Each row of a before or after table is a point. One or more steps were done to the points. Then noise was added and the rows were shuffled. The steps act on how far a point lies along the listed directions, d1 being the first. Write out the steps. A step turns or swaps two directions, mirrors them in a line or flattens them onto one, adds a multiple of one to another, or multiplies one. Angles are multiples of 10 degrees, from the lower direction toward the higher: turns from -170 to 170, lines from 10 to 170 but not 90. Use the fewest steps. Two steps may share a direction if one is a turn and the other turns, adds or multiplies; they go together, in the order done. Otherwise the lowest direction goes first.

Directions:
(1): [-26 -41]
(2): [-41  26]
Before (13 x 2)
[[-23   8]
 [  2 -18]
 [-29  31]
 [-26 -12]
 [-11  -9]
 [ 45  40]
 [ 21  40]
 [-37   8]
 [ 15  40]
 [  4   0]
 [ 41  18]
 [ 34  -1]
 [ -4  -6]]
After (13 x 2)
[[  5  14]
 [-19 -41]
 [ -1   5]
 [ 34  18]
 [ -4  -2]
 [ -9 -60]
 [ 12  27]
 [ 17 -41]
 [ 10 -44]
 [ 41  -6]
 [-13  12]
 [ 23  11]
 [-26 -22]]
Steps: turn d1 and d2 by 140 degrees

Directions:
(1): [-25  27  -7 -55]
(2): [ 39 -31  27 -36]
(3): [-12  25  60  10]
(4): [ 47  47 -10   3]
Before (14 x 4)
[[-29 -16  34 -29]
 [-16 -11  -9 -34]
 [ -7 -10   0   5]
 [ 21  11  14   5]
 [-19 -25  19 -53]
 [  2 -18 -40 -14]
 [-19 -33 -42   9]
 [  8  12  -6  26]
 [ 20 -27   2  28]
 [ -6 -11  17 -45]
 [ 26  37  39  39]
 [-10 -11 -35 -27]
 [  3   6  18  38]
 [ 12 -12 -19 -13]]
After (14 x 4)
[[ 24   4  19  -4]
 [-29   5 -48  -8]
 [ 10   8  -4  25]
 [-24  -2 -15 -27]
 [-14 -26  43 -42]
 [ 20  -5  28  24]
 [ -8  -7  -1   7]
 [-45 -11 -59  33]
 [ -6   1 -29   1]
 [ 15 -21   1  33]
 [ 55  16  57  11]
 [ -3 -11  20 -49]
 [-25   5 -55  11]
 [-19 -26  20 -54]]
Steps: add 1 times d3 to d2
